Each row is a point. The points of each table are mixes of a few directions, plus a little noise. Count the directions of each table, and those that both share. Where both have some left over, give the other angles between the two spaces (their principal angles), to ten degrees, smallest first.
In the rows, zero is written as 128.

First (5 x 3):
[[134 135 128]
 [ 97  87 129]
 [145  97 167]
 [ 79 158  59]
 [186 161 158]]
Second:
[[134 111 120]
 [119  85  76]
 [150 102 131]
 [129 194 191]
 [110  98  77]
 [126 178 172]]
Directions: first 2, second 2, shared 1; angles 60

First (9 x 6):
[[129 119 151 157 123 159]
 [ 95  99  66  64 124 183]
 [139 137 202 122  85 108]
 [121 111 140 142 121 173]
 [ 32  97 126  95 114 136]
 [140 147  75 141 174  81]
 [156 147  93 158 166  93]
 [146 159 160 172 142  54]
 [193 135 135 104 103 168]]
Second (7 x 6):
[[ 67 121  77 141 170 105]
 [188  49 115 148 115 132]
 [ 51 142 178  87  97  53]
 [184 133 146 131 112 164]
 [148 151 108 142 148 167]
 [ 81 157 122 121 142 113]
 [177 143 150 127 112 162]]
Directions: first 4, second 3, shared 2; angles 90

First:
[[146 214 200 134  66  83 149 147 123  49 145]
 [140  94 122 113 134 150 103 129 101 144 140]
 [143 178 184 111  98 121 130 136 141  63 131]
 [166  54  49 125 135 171  97 151  84 186 136]
 [148 127  56 146 125 140 146 154 160 139 100]
 [103 105 103 111 176 162 127 106 191 138  89]
 [129 145 104 163 109  95 152 142 113 144 134]
 [ 49 107 205 122 180 102 120  60 112 161 149]]
Second:
[[ 93 108  96 146 169 140 155 123 116 105 112]
 [118 154  85 168 124 120 187 161 114  55 110]
 [ 99 120  97 111  85 114 174 133 161 146  99]
 [ 65  92  81 120 122 131 193 128 132 111  94]
 [171 135 179 132 167 141  55 115 108 142 165]
 [178 143 175 145 180 140  50 113 113 145 165]
 [132 121 156  81  54 123 140 142 102 108 139]
 [106 141  80 138  97 108 182 142 166 131  96]
 [188 134 202 111 157 137  16  94 137 207 174]]
Directions: first 4, second 4, shared 2; angles 90, 90

First:
[[101 120 174  51 105 123  93 165 128 124  94  83 130 116]
 [146 138 192  82  67 126  83 132  81 133  99 160 115  99]
 [144 111  45 153 148 110 157 132 167 128 175 127 146 149]
 [147 139  95 169 160 121 151 100 123 137 109 135 147 132]
 [ 96 137 161 130 158 145 131 124 127 125  95  94 125 129]
 [146 130 174  84  68 124  89 139  94 130 118 158 117 106]
 [145 126 108  97 127 102 120 132 126 136  90 108 160 123]
 [124 135 125 194 144 155 153 103 130 123 173 164  99 138]
 [134 117  80 112 142 104 137 140 150 131 123 100 157 136]
 [110 122 174  89  94 139 101 152 125 119 140 126 106 121]
 [116 135  81 247 195 161 191  87 157 120 191 154 106 158]]
Second (11 x 14):
[[136 136 111 119 138 124 126 129 120 136 107 125 145 114]
 [102 121 131 120 218 128  94 115 146 126  75 128 145  93]
 [124 149 138 142  76 149 170 140 112 131 154 100 112 155]
 [112 101 194 165  47 141 151 130 147 100 232 139  59 197]
 [139 111 117 119 148 110 101 122 137 127 120 153 138 113]
 [179 119  89 111  89  95 115 131 118 136 140 165 146 120]
 [ 29 120 204 154 249 174 115 110 167 104  93  86  97 124]
 [163 149  98 123  64 124 157 142 100 143 141 122 139 136]
 [132 162 112 128 101 145 164 140 103 142 118  94 137 132]
 [159 123  91 108 137 102 106 126 123 137 106 153 156 103]
 [133 115 123 122 143 117 110 123 136 126 123 144 132 119]]
Directions: first 4, second 3, shared 1; angles 30, 90

First:
[[101 108 114 122 113 145 123  69 126 140 117 135  75 141 128 101 156 131
   81 118]
 [104 145 124 119 124 124 133  88 129 118 117 140 102 166 124 136 119 148
  132 125]
 [ 81 133  97  86 139 146  95 190 159 137 107 123 231 147 150 173  68 146
  163  30]
 [175 153 147 180 128  64  97 160 105  95 143 106  68 107  94  98 155  36
  127 237]
 [136 119 124 143 100 148 163  94 155 144 136 157  81 184 134 116 144 156
   93  99]
 [137 119 125 136 147 129 139 115 128 156 105 148 126 128 125 148 144 151
   96 131]
 [130 139 141 117 146 121 126 159 114 111 135 112 178  97 130 144 104 131
  177 138]
 [158 108 154 127 130 146 147 152 108 121 166 102 162  57 139 106 137 126
  156 142]]
Second:
[[128  96  96 109 165  66 119 132  95 131 151 249  34  61 113  89 123 116
  196  75]
 [129 111 112 118 148  95 123 131 111 130 140 192  77  92 118 108 125 122
  163 100]
 [129 110 111 119 149  94 122 131 110 130 141 197  74  90 119 107 125 121
  166  98]
 [129 136 136 133 118 144 131 127 136 126 121  98 152 145 132 138 130 131
  111 141]
 [129 134 135 131 121 139 131 127 134 127 123 107 144 139 131 136 129 130
  116 137]
 [128 155 156 144  96 179 136 123 156 126 110  26 205 184 141 159 132 138
   72 172]
 [128 154 154 143  98 178 135 124 155 125 109  29 204 182 141 159 134 138
   73 172]
 [128 128 129 129 128 129 128 127 128 127 127 128 130 128 129 128 128 128
  128 128]]
Directions: first 6, second 1, shared 0; angles 80

First, 10 rows:
[[128 113  92 184  89 136 129 192 124 151 101  97 139 174 114  94 131 156
   95 100 122  77  71  70 150 139 127 129 115 176 176  69]
 [148 168 135 106 136 186 116 144 135 150 109 111 129 122 139 128 125 112
  135 120  87 137 131 183 127 128 161 146 177 114 125 108]
 [ 61  93 123 140 139   7 138 136 112 100 193 166 177 140 111 190 107 150
  120 163 202 137 121  71 158 140  51  72  59 150 122 182]
 [107 129 132  99 135  88 134 129 120 114 150 152 155 120 124 178 122 123
  144 147 160 157 146 139 135 131  94 101 117 112 124 165]
 [161 144 151 132 151 190 114  83 145 137 115 110  82 107 147  75 132 115
  125 119  77 120 139 161 104 117 186 171 162 118  96 110]
 [129 141 130 158 141 155 112 143 136 149 129 106 125 140 135  98 117 135
  104 120  94 102 102 127 139 132 157 146 143 153 119  96]
 [166 155 138 101 128 195 123 113 137 139  95 115 102 110 140 109 140 107
  144 115  89 139 147 180 107 119 169 156 174 100 124 113]
 [130  77 109 128  89  80 157 106 116  96 116 150 113 127 110 129 154 138
  142 126 183 131 143  73 111 121  87 109  78 119 157 151]
 [ 79 114 134 146 154  55 124 129 122 116 184 148 159 135 123 160 103 143
  113 155 161 128 117  97 153 137  91  99  89 152 106 159]
 [171 146 135  85 117 187 133 103 133 128  88 125  99 103 136 119 150 102
  158 116 105 152 162 180  97 115 156 150 167  85 131 126]]
Second, 9 rows:
[[127 138 125 140 103 108 108 189 120 154 122  99 108 122  98 174 142 104
  160 144 138 152 133 131 112  99 122 146 109 127  80 171]
 [106 159 121 131 122 105 104 161 125 167 151  99 141 134 111 139 128 110
  157 115 114 143 117 134 136 136 158 136 121 114  78 132]
 [ 96 121 104 119 118  98 158 160 110 123 132 105 137 131 119 145 117 105
  162 127 118 143 150 110 125 114 115 119 100 106  91 148]
 [ 95 113  98 112 129  98 176 141 111 108 132 117 152 128 134 131 106 108
  155 120 111 135 150 105 130 123 105 102 106 101 117 126]
 [140 124  94 122 165 138 157 117 141 106 103 155 145 127 142  98 127 135
  115 102 135 106 110 115 135 171 109 100 144 112 201  38]
 [116 149  83 139 136 132 134 172 122 138 101 101 109 148  75 131 152 107
  153 119 150 137 121 106 121 142 153 146 107 111 103 115]
 [196 112 234 149  94 171  51  75 149 140 140 163  80 103 158 152 144 175
   64 183 144 122 125 186 109  78 122 166 165 203 143 212]
 [168 108 211 125 115 139  87  65 148 129 161 171 139  97 199 131 111 167
   79 149 106 114 122 177 132 110 102 118 171 172 170 151]
 [108 126  81 118 172 162 178  72 130  87 113 139 141 163 116  53 124 142
  106  94 134  98 127  95 151 180 167 119 130 109 168  60]]
Directions: first 4, second 5, shared 0; angles 40, 50, 50, 80

First (10 x 32):
[[112  77 117 126 132  61 189 133 100 113 164 114 122 118 108  71  27 151
  141  98 135 147 119 154  66 131 162 142 100 118  97 186]
 [157 103 152 168 114  85 119 131 106 109 161 151 110  82 109 137 152 176
  177  86  88 150  87  74 126 117 156 115 182  94 105  97]
 [165 172  91 153 115 157  88 120 134 120 112 155  95 116 126 146 212 131
  142 159 105 120  87  98 167 117 122 121 164 116 135  51]
 [ 82  85 249 140 151 143 134 164 142 157 119 107 162 119 152 171 102 131
  114  79 148 132 193 110 139 153  93  94 140 121 134 147]
 [115 115 145 128 150 134 151 140 126 134 116 129 123 129 131 125  93 121
  121 123 123 113 142 150 126 141 125 113 122 108 119 131]
 [120 129 123  82 135 132 135 112 127 134 126 122 165 158 128 128 101 101
  113 132 126 112 157 167 118 126 137 141  98 145 134 184]
 [122 166 128 124 109 171  82 124 159 144 110 111 143 146 150 156 195 111
  102 156 166 135 146 106 159 124  89 138 123 172 165 111]
 [112 131  66 146 106 103 154 134 133 121 142  95  94 129 128  66  95 142
  111 155 193 163 105 130  91 127 117 161  87 162 131 132]
 [139 132  79 113 146 123 159 119 112 117 120 144 107 137 114  97  89 114
  130 148 102 102 110 175 115 129 152 129 112 104 109 131]
 [157 170 130 101 120 170  70 103 141 133 110 151 159 145 133 182 215 103
  129 145  94 104 135 116 174 113 125 125 152 139 151 112]]
Second:
[[109 106 174 124  99 117 126  95 114 166  94 118 121 125 141 118 164 113
  170 123 138 150 129 100 128 144 138 135 135 165 127 113]
 [131 144 120 171 114 154 121 131 117 100 136 181 109 127 160 164 132 160
  100 118 116 119 129 119 130 109 108  93 155 158 148 148]
 [ 89 118 126 124 126 118 127 145 166 160 132  52 151  94  72  94 174 156
  160 104 148 119 147 118 179 117 110 159 123 112  93  70]
 [146 124 139 147 145 145 104 130 138 101 155 137 125 143 150 177 105 124
   72 128 146 142 165 117 114 127  89 106 142 132 161 147]
 [123 144 129 116 129 142 120 108 114 155 112 148 115 122 123 112 116 132
  153 100 135 160 123 150 118 136 115 119 126 173 129 113]
 [150 152 170  68 128 131 105 141 126 131 129 144 194 167 162 158 115  83
  112 144 132 145 118 132  99 142 159 142  95 137 162 209]
 [105 134 142 108 116 124 122 145 147 152 125  93 168 117 108 116 164 138
  151 116 136 122 128 120 156 122 135 152 116 129 115 123]
 [171 102  23 166 166  93 199 128 100  60 140 152  41 129 107  85  54 118
  105 192  73  67  84 170 100 127 170 117 132  17  88 101]]
Directions: first 5, second 6, shared 1; angles 40, 60, 80, 80

First, 8 rows:
[[130 137 139 139 127 129 122 135 141 132 126 127 131 131 127 124 124 123
  135 125 136 130 130 127 125 134 129 136 129 127 127 135]
 [119 100  93  90 133 129 148 114  96 115 129 132 124 126 140 147 147 141
  110 144 107 126 124 130 134 110 130 106 129 126 125 105]
 [141 169 185 185 119 128  96 150 180 147 127 124 134 132 107  95  99 106
  158 100 159 129 134 123 119 157 123 165 128 128 131 167]
 [108  60  34  33 140 126 182  88  39  96 131 134 115 122 160 181 176 166
   76 174  74 127 121 135 143  81 133  67 131 125 121  63]
 [106  55  29  26 144 127 185  86  30  95 131 136 115 119 161 185 180 167
   73 176  71 125 121 133 144  78 136  62 132 126 123  59]
 [120 101  89  89 134 129 150 112  90 116 129 131 123 128 140 149 150 142
  107 145 105 126 125 131 136 108 130 101 128 127 125 102]
 [152 213 243 246 111 130  63 177 241 169 125 120 142 137  89  64  67  82
  191  71 194 134 135 120 108 185 121 206 125 133 136 208]
 [148 188 210 211 118 129  81 164 210 159 125 120 140 136 101  80  85  94
  177  86 177 131 136 122 116 172 122 186 125 131 133 187]]
Second (8 x 32):
[[126  62  76  96 175 143 160 129  87 127 116 157  94 119 158 150 167 163
   75 164 134 121  89 114 145  76 154 114 135 142 132 119]
 [155 145 198 223 166 147  91 186 207 173 110 152 104 127 119  80 106 118
  138 107 210 125  91 103 127 131 150 199 133 152 142 208]
 [103  66  29  21 129 122 184  78  29  88 135 127 124 123 157 186 175 162
   81 173  59 126 132 140 142  88 127  56 129 118 119  51]
 [151 137 184 207 164 146  99 179 193 168 111 152 104 126 122  88 113 122
  132 112 200 124  93 105 128 126 149 188 133 150 141 197]
 [131 133 138 139 129 129 123 133 138 132 127 129 127 128 126 122 124 125
  132 124 136 128 127 126 127 131 129 135 128 130 129 136]
 [120 200 165 134  59 104 103 106 149 113 148  86 177 139  96 119  90  91
  186  94  93 137 187 152 109 188  91 121 118 103 118 112]
 [138 170 181 178 115 126  98 147 178 143 129 120 139 132 109 100  99 106
  160 101 153 130 137 127 118 158 121 160 126 128 131 161]
 [ 98 113  54  27  85 107 167  65  44  79 148 100 155 129 136 179 150 137
  119 150  39 132 169 155 130 127 103  52 123 102 112  42]]
Directions: first 1, second 2, shared 1
